Every row gives one point. To make a cloud, some directions were put in groups of two or more. Within a group, all points are equally far from the middle, so they leave a hole (a ring in 2 directions, a hollow ball in 3). The other directions are filled evenly. Then the cloud was stretched, turned, moved and blurred a little. How many holes are there, and how many directions does each take, smallest first?

Cloud:
[[  2  34   2]
 [ 17 -17  41]
 [ 39  16  16]
 [ 12  21 -20]
 [ 15  21 -16]
 [ 19  -3  -7]
 [ 35  17  10]
 [-10  29 -23]
 [  4  37  32]
 [-33 -27   2]
 [ 40   2  27]
 [-55 -19   3]
 [ -6 -18 -29]
 [-57 -16   3]
 [-12  30 -16]
 [ 26  -2   5]
 [-23  29 -22]
 [ 15 -18  45]
 [-20 -14  54]
 [  1 -21  38]
 [-16 -13  60]]
Holes: 1 (2)

Cloud, 51 rows:
[[  7   2 -21   9 -13 -12]
 [-41  14  -6 -28  14  25]
 [ 20 -16  16  28 -24 -35]
 [  2  28  19  40  24 -18]
 [ 13  18 -10  -8 -33  16]
 [  2 -21  22  41   1  28]
 [  0  60  -1   5 -18 -19]
 [-13  -5   9   7 -37  -7]
 [ 43   9  24   5 -19 -14]
 [ 52 -28  25  20   0   8]
 [-26  33 -21   4 -15 -18]
 [ 43 -37   9 -16  -1   0]
 [ 13   3  -2  22  18 -32]
 [-16 -19  -2   0 -21  33]
 [-22  27  11  -5   2  44]
 [  3 -13  17  17  29 -14]
 [  8  19  -1  37 -21 -26]
 [  9  -6  38  21  -2   2]
 [ 14  33  -5 -14 -21 -10]
 [ -2  18  13  19  -6 -43]
 [  9 -10  31  25  14  32]
 [ 24  -1  39  -4 -10  -3]
 [ 23 -17 -11  27  -1  19]
 [ -8  26  -3  -4 -37 -13]
 [ -5 -10   5   7  39 -25]
 [-33 -11  -2 -15  -8  15]
 [  9  15   1  10 -18 -46]
 [ 13   0 -11 -36 -22  -2]
 [ 21  10  -3  35   4 -23]
 [  7   1 -11  35  19  -6]
 [ 32  17  -2  27 -18 -14]
 [ -9  35 -15 -18 -12  26]
 [ -9   4  14  28 -12 -23]
 [-19   9  -3  32  33 -10]
 [ -8  -4   9  -8 -40  31]
 [-18  -3  25  -9  -1  12]
 [ 12   0  36   1 -13  37]
 [-14  -1  16  27 -23  11]
 [-29  49   6   3 -14  -8]
 [ 22   8   3  17 -31 -33]
 [ 19  30  -9  21   3 -25]
 [ -6  38  -2 -35 -16 -17]
 [ 13 -18 -11 -37 -12  15]
 [ -6 -18  -9   6  11  37]
 [ -6 -12 -11  26  19   2]
 [ -7  35  17 -32  -3  -6]
 [-29  34  10 -25  11  23]
 [ 12  17  37  21 -22   5]
 [ -1  17  19  34  11 -26]
 [  2 -20   1   5  36  -2]
 [  0 -11  13 -11  41  -1]]
Holes: 1 (4)

Cloud (72 x 8):
[[ 36 -22 -14  -6  -4  22 -10  17]
 [-28  11 -37  25   9  -5   1  38]
 [-21  33 -20  48  -2 -27  44   4]
 [-39  -3 -33  14 -11  -8 -12  19]
 [-31  14 -23 -11 -12  17 -28  24]
 [ -5  -9  -9   0   0   7   7  25]
 [  9  23   6  19 -19 -16  19  11]
 [-16   6 -15   9 -16 -25  17  -9]
 [  5  -4 -14  -4  -2 -18 -43 -20]
 [  1 -22 -15   5 -24   1   7 -12]
 [  8  17 -26  19 -47   8  -4   6]
 [  8  -2  20  15 -36  13  15   1]
 [-10  25   9  -7  -5  -4 -15 -13]
 [ 16 -14  -9 -19  10  11 -18   5]
 [ 18 -32 -35 -22   9  19 -22  10]
 [-25 -25 -10 -36  14  10 -19  -6]
 [-31   4 -40  26   6  15 -11  43]
 [  3   2   0  13  -1 -22  43 -20]
 [-24   9   8 -16   3 -16  34 -11]
 [-40 -21   1  -2  22  -6  -5   0]
 [-26   1 -15  -7  -1 -31  16 -15]
 [-12  14 -22  13  33 -13  -9   5]
 [  7   5 -14  46 -27 -18  24  12]
 [ 11  28  -4  40 -19   7  18  22]
 [-17 -20  -5   2  -5  -6 -36  -6]
 [ 44  -7 -14 -31  -6 -12  18   6]
 [  7  -5  -1  -8 -17  -8 -20 -14]
 [-29   5 -13   4  -5   0 -22  -5]
 [-13  28 -12  12  14   7  24   3]
 [ 33   9 -33  11  -3 -15 -10 -23]
 [ 15  -3 -11   4   2   3  10   6]
 [  0  11 -19  38 -15  -7  35   2]
 [ -1 -11 -29  -8   5 -13   7  18]
 [-39   2 -11  -8 -15   0 -27  24]
 [ -8 -12 -36  10 -13  -2 -22  23]
 [ -4  11  -7  10 -11  18 -28   1]
 [-60   9  -6  33  -7 -13  10  27]
 [-15 -13  -4   2  -3  21 -23   1]
 [-26  11 -26   9  16  -9 -18 -28]
 [-22 -13 -19  -5  -6  10  -1  26]
 [ 26  13   5 -24  -1 -10  25   6]
 [-26 -33   0  10  20  -6 -13  -7]
 [ -3   6 -10   0   5   3 -38   2]
 [-12   6 -35  15 -21 -23 -12  23]
 [  8   0 -41  -2 -11  19 -48  32]
 [  6  12  13 -25 -21   6   8 -10]
 [-45   8 -20  10  46 -15  -7  -4]
 [-23   0  13 -35  -2  16  10   4]
 [ 14   3 -14   4 -10 -16  28  -2]
 [ -4   0   2 -24  -7  -2   7   5]
 [-41   1 -10  10  29  -8 -12  19]
 [-54  26  -5 -16  35   1 -14   3]
 [  3 -11 -12  -4   2   4  -9 -18]
 [ -2  17  -1  11  -5  11  36  16]
 [-28  12 -19   1  -3  13 -35  -7]
 [-32  18  -6 -25   5  12 -21   1]
 [ 19   6 -33 -13  -6 -11 -16  24]
 [  7  -5 -32  12 -24   5 -33  12]
 [-23  -7 -26 -21  18 -18 -18 -10]
 [-46  17   0 -16  18   9 -16   9]
 [ -5  10  -8  19 -11  14  -4 -13]
 [ 13  -3 -14  12  20   1  14  -5]
 [-13  24 -23   0   0 -18   4  13]
 [ 14 -14 -32   6 -24 -10 -29  13]
 [-38  15  10   6  -4 -27 -11  26]
 [-12  19 -12   7  -6 -11 -12  26]
 [ 30   4  13 -23 -11  10   7 -13]
 [  0 -24 -21  14  -8 -10  -7 -33]
 [-19  34 -12 -16  -1  -9   2   2]
 [-22   0   2   3  17  20   9  11]
 [  0  -8 -13   6   6 -10  27  36]
 [-29  -4 -14  12  13 -20 -14   6]]
Holes: 0

Cloud (107 x 9):
[[ 12  -9 -53   1  12 -21   3   9  41]
 [  9  18 -29  48 -32 -35   0 -15  26]
 [ 10 -21 -41 -11  -5  -5 -33   9  55]
 [-37  12 -17 -43 -16   7 -23   1   6]
 [ -3  -3   2   2 -55  43  25  -9  17]
 [ -5  -8  -9  28   8 -38 -15  45  41]
 [-10  29   5  15  46 -18 -21  11   6]
 [-29  33  34  -9  -6 -12  22  -6  -1]
 [ 20 -14  33 -47  30  30 -21   3 -30]
 [ -1  14 -12   4 -42  20 -29   3 -31]
 [-20  16  -8  15 -34  18  -9  25  23]
 [ 16  23   1  43 -35   0  -4 -16  -5]
 [ 25  25   1   8  22 -33  -8  19  35]
 [  1 -34 -54 -12  -9   1 -15  29  11]
 [ 19 -50 -18  19 -15  -3 -31  10  30]
 [ 42   1  10 -34 -18  42   8  -7  31]
 [ 35  -1  11 -27   5  34  41 -16 -12]
 [-32  42  -1 -26   4  41   1 -10 -11]
 [ -4 -23  -2   3 -18  12 -16 -36  18]
 [ 33 -15 -37 -19  -6   3 -49  20  28]
 [ 26 -22  10 -31   9  30 -42  33 -18]
 [  7  30  18  37 -40  17  -4 -30  21]
 [ 10 -46  12   6 -16 -16 -15  43 -26]
 [ 20  -1  39  24   4  26  28  -4 -10]
 [ -1   7 -30 -27 -36  40 -22   2  -4]
 [ 12 -24  -6 -24 -20  50   1  37   1]
 [ 46  -9 -46  15   5  24   4  37   9]
 [-19  20  -8  13  17  10  -7 -30  20]
 [  4 -10  18  26  -1 -10  16 -23  12]
 [-21  32  -2  20  -1   9  -6  36  -7]
 [ 18   9  29 -11  51   3 -19   9  21]
 [  6  31 -30 -11  -8  48 -29 -27  15]
 [-12  35  14  -4  34  17  17 -18 -13]
 [ 39 -31   4  36 -10   4 -25  29 -29]
 [  8  39  28 -43  24  31  -5  10  14]
 [  9  -9 -11 -26   5  23 -56  14  52]
 [ -8  11 -10  -2  -8  10 -11  59 -39]
 [-32  22   4  18   0   2  13 -23  11]
 [-19  28 -10 -25  -1  17  26  22  -1]
 [ 17  36  -3 -34   3  -8  13 -17   1]
 [ -1   8   3  -5 -11 -40 -19   6 -16]
 [ 14  35  13 -15  22  40 -45  -4 -20]
 [ 10  11   1   1 -12 -11  25  43  -3]
 [-10  -3  -2  40  -8  19  24  -1   3]
 [ -1  49  -1  -8  28   7  -4  16  20]
 [ 41  19   0   1  25  18  -8 -16 -38]
 [ 40   6 -10  15  45  10 -16  60  -2]
 [ -8  10 -15   9 -51   7 -36 -23  27]
 [  2   6  -4 -46  33 -14 -28  28  -4]
 [ 34   2  -7 -29 -31  18  14  13 -11]
 [ -6  37 -23 -13  13  19   8 -25  22]
 [ 32  -8 -22  -6  28  -2  15  -5  38]
 [ 27  10 -29  31 -20  37   4  -1 -26]
 [ 25   9 -25 -25  -2  14  -8 -39  44]
 [-22  36  15  -6 -10  16  43 -24  12]
 [ 12 -25 -52  35 -23   2   8  41  20]
 [ 12  15  40  23   6  -8 -20 -14  19]
 [-21  17  -4  34   5 -16 -16  45  17]
 [ -3  27  10  10  20 -18  12  42   5]
 [  0  27   3  -6   1  21  -6  44 -48]
 [-22   9 -29 -33   5  -2  21  29   3]
 [ 17  34  -2 -15  -5   9 -45 -30  14]
 [ 30 -34  25   3 -10  25   4  28 -45]
 [  2 -15 -18 -18   2  14 -55  25  43]
 [  9 -19  28  10  19   7  38  38 -24]
 [ 16  14  34  -7  14   1   7  14  56]
 [-19   4  18   2  -1  45 -13  21 -56]
 [  2  15 -39   5  10 -19  27 -10  17]
 [-10 -22   8  -6 -49  30 -11  22  39]
 [-19  11  10  -5  24  34 -41  36  35]
 [ 24  24 -31 -11 -13  24 -49   8   5]
 [-21  -4  -1 -42   4  21 -45  34  -2]
 [ -2  -2 -29  16 -45  11  26  13 -17]
 [-17  14  20  10 -25  22 -15  32 -19]
 [  5 -21 -46 -17 -40  16 -26   7  13]
 [  1  46  28  23  37   8  -2  11  11]
 [-18 -20  12 -51 -14  15 -42  17  15]
 [  5 -21   4  -5  21  -5   8 -14  23]
 [ -5  20 -16  35   1 -20  21 -22  17]
 [ -4 -33 -41 -22 -17 -14 -21  24  23]
 [  4  -1  26 -27 -11  -3 -35  -4  43]
 [ 17  -3  -8   8  18  19  23  24  48]
 [ 40 -19 -19 -20 -15  -9 -36  26   7]
 [  2   6 -43 -16  -4 -34   7 -21 -10]
 [-26  28 -11  22 -15  15 -18  26  -5]
 [ 18   7  -3  21  43  35 -33  30 -12]
 [ 37 -36   8  16 -35  17 -20  13  49]
 [ 39 -14  -1  11 -23  -2  24 -12  52]
 [ 33 -21 -24  -2   6 -28  22  -5  31]
 [ 27  37   1 -10  -7  29 -30 -21 -20]
 [-36   6 -15  -4 -28 -23  -9  -5 -24]
 [ 20  32 -12 -27   2   0  34   7 -15]
 [ 48 -18 -11 -30  -4  28  13  26 -11]
 [  9  39   1 -29  19  34  -5 -18 -44]
 [ 27  -7  -3   0   4  -4 -30 -10 -47]
 [ 12  -6 -52  12   5  19  12  21 -37]
 [ -3   5  18   4 -21  -4  26 -43   3]
 [-11 -19 -45  12 -46   4   0   2 -12]
 [ 36  -2  24  13  25  27  27  -1  12]
 [ 34  -7  -4 -14 -25  -4   0 -19  57]
 [  4 -15   8  -2  29  12 -53   7  26]
 [ 12  45 -11 -12  14   8  13  14   3]
 [ -3 -19   0   2  19  36 -37  47  12]
 [-36  34  -1  18  10   2 -32  -2  27]
 [  8 -34 -20 -12  13  10 -47  37  18]
 [ 43   4 -10 -15 -12  39  16 -22 -20]
 [-29 -35  25 -18   1  23 -31  21  -9]]
Holes: 2 (3, 4)

Cloud, 95 rows:
[[ -7 -19 -19  18  16  29  22  -8  -7]
 [ 10  10  -3  15  38  -5  32   0 -16]
 [-30 -16  -4  17 -23 -17  -3  12  12]
 [ -1 -20  39  15  11   3  19  36  -8]
 [ 12 -17   1 -39  10   3  -3 -55   6]
 [-10 -14  31 -14 -14   8 -15  13 -12]
 [ -2 -43 -21 -14  -1 -12   1 -48 -11]
 [ 19 -24 -18 -41  15  -9   2  -6  40]
 [ -2   2  20  -3  -5  31 -30 -29  27]
 [ -7  31  31 -23 -26 -10 -31 -54  -7]
 [  0  26  29 -14  48 -24 -16 -10  19]
 [ 13   5 -40 -18  28 -44  27   0 -22]
 [ -9  -7  35  13  32 -22  -5 -12 -23]
 [ 17  13   7 -18  15 -21   6  24 -32]
 [  1  35  13 -20  44 -27 -18 -14  19]
 [-28  37  10 -10  -7 -13  14  32   6]
 [ 18 -37   5   4  -1  -2   3 -41 -18]
 [ 22  -8   7  14 -21 -17  21 -21 -41]
 [ -4   1  35  13  27 -27 -15 -19 -17]
 [-17  13  39 -21  26 -24 -14  -2  22]
 [ 22 -28  24  12  51   0 -26   9  17]
 [ 29   0  -5  -2  22   2  42  10  -4]
 [ 39 -49   0 -27  48 -22  -5  -8  -2]
 [-30  18  -4   8 -29  34   8   9  15]
 [ -3 -17   6   0  12 -46  18 -20  -8]
 [ -4  43 -31 -30  -6 -32  22 -33 -16]
 [  5   2  -7   7  46  26  24 -11  16]
 [ 19   8  23  15  36   8  -9 -36  12]
 [ 15 -51 -15 -12  51 -41   8 -17 -13]
 [ 12 -21   9 -13 -26 -11 -28  10   8]
 [-12  -6  16  20 -28 -14 -13  -8  10]
 [ 23  25 -23 -25 -21 -20   6 -42  21]
 [ -2  11  -9 -17  45  14  -2  18   8]
 [ 13  23 -54 -22   4 -29  13 -21   7]
 [ 10 -27 -10 -26 -22  -4 -14 -50  -9]
 [-33 -11  15   7 -22   0 -11 -16  12]
 [-19  33 -24 -15  23 -37  -5 -10 -30]
 [ -4  36  19   2  -3 -10  -5  -3  44]
 [ -1 -40   8  19   8 -23  12  49  19]
 [-26  37 -22 -23  -2 -20  -4 -35 -36]
 [  8 -10 -33  -3 -15  13  15 -30  50]
 [-22  17   4   2  35 -29  11  36  -8]
 [ 45  16  11 -23 -32 -18   1 -23  16]
 [  4   8   7 -34 -27 -45  -6 -33  -4]
 [-13  -6   4   1 -14   6 -36 -26  23]
 [ -1  44 -13 -32 -47  24   7 -45  -3]
 [ 23   7  56 -21  31 -19 -18  12   5]
 [ 41  22 -19 -14  -9 -23  12 -27  17]
 [ 23 -45  -3 -21  16 -16  16  17 -24]
 [ 25   2  47   6  20  -3  12  18  39]
 [  0  -2 -50 -12 -28  -7   7 -36 -30]
 [-27  16  -6   1  15  32  -1  -8  -3]
 [ 33 -14 -34 -14   3  -3  21  22  -3]
 [-10  -9 -37  26   8 -12  15 -23 -23]
 [ -3  -8 -29  -8  -2  29  38  -4  31]
 [ 29   1 -56   6   0 -20  24  -7  -1]
 [ -3  -7 -43 -36  18   5  26  -5  11]
 [ 20  50  18 -17   6 -22 -27 -43  -3]
 [-25   7  37  -1  11  -7 -16 -36  -3]
 [ -4  13 -15 -40   0   1 -20 -58  16]
 [-23  32   7 -29  -3  20   4 -15 -17]
 [ -8 -21   7 -11   1  -1 -33 -19 -18]
 [-27 -17   9 -11  10  -3 -29 -22 -11]
 [ 21   8  60 -20  27  -5 -19   7   9]
 [ -4  30  -4  -5 -29 -28 -12 -14 -41]
 [-15   4 -46  -6 -32  -8  31 -27  -6]
 [ -5   5  25 -14  30   6 -32 -36   6]
 [  3 -33  13  25  30  -8  -7  -2 -18]
 [ 17  -1 -45  34  25  -8  16  13  14]
 [ -5 -25   1 -38  23 -30   5 -18 -32]
 [ 21 -17 -13   6  12 -30  40  30 -12]
 [ -2 -34  14  12 -14  24  -8  -2  42]
 [  7  23 -22 -18   9 -20 -19  -1  39]
 [-11  -1  -2   3   0   2 -14   1  58]
 [ 15  14 -19 -15  -6  11 -37 -43  17]
 [ 30  -2  16 -35 -11  22  -1 -52   7]
 [  9  13  22  10  18  21  -4 -51  14]
 [-26   1  -7  24 -16 -12   7 -23 -20]
 [ 23  27  -4 -17  -3   8 -31 -48   5]
 [  2   8  42 -24 -13  11 -29 -35  -6]
 [  5  29 -28 -32  21 -31  28 -18 -11]
 [  6 -17 -28   4  37  -5  41  27  16]
 [  6  18   1 -16  -5 -12   8  40  -5]
 [ 17   6 -35 -29 -25  19  11 -15  31]
 [ 14 -20  -1 -10 -50 -23   8 -23  -8]
 [ -8  -1  41   0  20  16  -6 -37  14]
 [  0  14 -26  23  -6  35  11 -36  11]
 [ 27 -14  36 -31 -44   2   4 -20  -4]
 [-27 -12  47  -2  -4   2   9  27   7]
 [  4   6   5 -15 -50 -24 -11 -11 -28]
 [-18  41  -6   8 -15  12   5 -27  40]
 [ 23 -28   4 -11   1 -26  19   1  34]
 [ 19  -9 -40  29  44  -1  17  -2  -3]
 [-12  -6  45  10 -33  18 -11  -9   1]
 [ -2 -20  11 -37  -3 -11  22   2 -25]]
Holes: 3 (2, 2, 4)

Cloud:
[[ -8 -12  10  22  24  27 -17 -28 -30]
 [ 14  13  18  -8 -12 -19 -14  -2  10]
 [ 13  -4 -11   3 -10  -4 -21   1 -30]
 [-11   5  13  12  16   8 -16   8   8]
 [-18  22  -5  -5  -8  20   0   4  17]
 [ 18 -13  -3  -6 -11  19  18  27   2]
 [  2   8  12  33  18 -14   7   3 -22]
 [ 15 -19   7  -3  11  -1 -16   6  10]
 [ 22 -26   0 -24  45  19 -28  -4   5]
 [-25  -9 -24  38  30  12 -23  23 -29]
 [-12   1 -31  -8  -4   4 -14  42   9]
 [  2  -7   1  -1  22  22 -14  29 -30]
 [  0 -12 -22 -17   3   3 -24  43  -1]
 [ 39 -18 -33  14  31  -1  -3  -4 -24]
 [  8 -29  12 -23  34  16 -20  -9   6]
 [ 24  35   3  -8  17  -3  13 -15  -5]
 [ 40   7   8 -14  10  21  -6  -5 -15]
 [ -2  13  29 -12   3   1   8  20   7]
 [ 15  -9  -5  14   0   9  -2 -20 -26]
 [-10 -16 -11   3  55  24   9  -7   9]
 [ 13 -16 -22  11  -1   1  -7 -19  20]
 [ -1  -3   6 -26  -5  -9  18  27  -3]
 [-18  24 -20  10   6  -5 -11 -16 -21]
 [-11   6  27  27  14   4 -39 -10 -19]
 [  0  29  22 -18 -31 -10  -5 -33 -17]
 [-31  -9 -41   6  -5   3 -39  23 -13]
 [ 26  20  -6  -7  22 -16  22  -6 -28]
 [  3   7 -22  36  -5  -9 -18  17  -1]
 [-32  17  -8   1  -7 -17  -3   4  -5]
 [ 22  10  27  20  24   8  11  -3 -19]
 [  8 -10  19   2  29  13 -10  15 -14]
 [  5   7   5   4   7  -4  -3 -32 -11]
 [ 26  -5  -9 -15  -7  20  -3  -3 -21]
 [-22  20  40  28  23  -7  13   5  -9]
 [  1 -15  13   7  -2   2 -29  -8  15]
 [  5   8 -16  40  -2 -22 -24   5 -22]
 [ 15 -12 -20  17  19 -20 -17 -29  12]
 [ -9  15   1   1   4   9  -8 -29 -30]
 [  9   6   1   9  12 -23  11  13 -10]
 [ 11 -27  13  10  18  18   6 -21  -5]
 [ -5  -4  26 -20  27   2 -12 -26 -18]
 [ -6  15 -15  16   6  34 -12  -1  11]
 [-34   2  -8  18   0  14   4  27  -6]
 [ 28   2   1   6  21   3  12 -15 -28]
 [  9 -20   6 -17  35  25  -6 -19   0]
 [ 14 -30 -21   1  19  -5   6   1 -37]
 [-15   3 -17  29  28  13   6  31 -13]
 [ -8  12  39   3  31   5 -10 -42 -26]
 [ -5 -17 -26 -33   9  -9   4  12 -14]
 [ 21 -21  15   0  26  11 -39  -8 -19]
 [  7  -6 -14 -37  12  37  -8  -7   7]
 [-12   3 -22 -23   2 -31  15   4 -16]
 [  5  -5 -33  17  15  11 -23  -7 -38]
 [-10 -21 -35 -18  31  16  18  22   3]
 [-11   0  15  -6  33  10  -7 -17 -38]
 [ 23 -22 -24   6  17 -23 -19 -18 -20]
 [-24   8 -21  13 -28   1  -8  11  -2]
 [-29  -7 -30  -5 -24  -2 -25  -5   5]
 [  5  -3  24  -4  42  10 -16   3  12]
 [ 11   4  14 -23  38  16  -5  13  -3]
 [-12   4   7  -2 -11  11  -8   7  21]
 [  5   0  -1  26   0  14  18   6   2]
 [  0  20  42   1   7   8  30 -17 -13]
 [-33  -6 -21  -6 -24   4  20  -6  -5]
 [-33   1 -27  11  -2  -4   7   6 -12]
 [  1  20 -16 -20  18 -13 -16  42   7]
 [-18  28   9  -4 -15 -14  21   8 -19]
 [-21   6  -2 -19   0 -29  22  22  -8]
 [ -5  17  17  14  19  16  -7  12 -14]
 [-14  29  -5  -2  12  11 -19  32   8]
 [ -1 -18 -20  13   6 -26 -15  11 -16]
 [ 16 -24 -31   4   5 -15 -11   8 -31]
 [  8 -23  -4   8  21  -2 -32 -32 -22]
 [-10 -34 -22   5  20  -7  -9  43 -24]
 [-20  -3 -35  15 -28 -18 -32   9   1]
 [ -1  28  32   0  12  22  -2   3  -6]
 [-34  -4   6   7   3  -7 -15  19  11]
 [  9   2  -1  29  -2   8 -12  -7 -19]
 [  5 -16  10 -20  30   5 -25  16 -11]
 [  9 -13  -1  -9  15  30 -22  17 -27]
 [-15   5 -18  16 -32  15  -1  17 -18]
 [-20  30  -6  -3 -21 -19   5 -29  -8]
 [ 11  21 -11   3  -2 -30 -18  12 -33]
 [-14  31  29  -7  -8  -3  16  18   9]
 [-15   6   5   4  45  -6  15   3   7]
 [  1   0 -10 -16  60 -17   5  10 -20]
 [-30  -7 -23  11  -1 -17 -17 -13  -6]
 [-30  11   5  -6   5 -17  16  12  -4]
 [  9 -16 -39 -14 -10   0   0   0 -10]
 [  7   1  -1  26  19  -9 -18 -19 -17]
 [-16   5  -4  -7  -8  35   5  -9 -15]
 [ 24 -19  -7 -20 -24   9   4   5 -22]
 [-13  11   7   9 -32  16  19  -1 -24]
 [ 15  14 -12  12  43  -7 -29  -5 -34]
 [-17  -5 -22   2 -17  -3 -29  -1  -4]
 [ 19 -18 -10   8  11 -11  17  19   8]
 [ 17  -2   1  -1  11  36 -18 -27 -12]
 [ 10   0  15 -14 -12   6  16  -7  20]
 [  3 -12  -3  31  21 -21   6  30   8]
 [-32  14   3   8  11  -3  -3  21 -24]
 [-16  18  -4   5 -28  23 -26  -8 -16]
 [-13  16  -2  26  -9 -12   7 -22 -21]
 [ -7   8  43  -7  -6  -5  23  19  24]
 [  6  -5  -2 -21   8  32  -1  13   2]]
Holes: 0
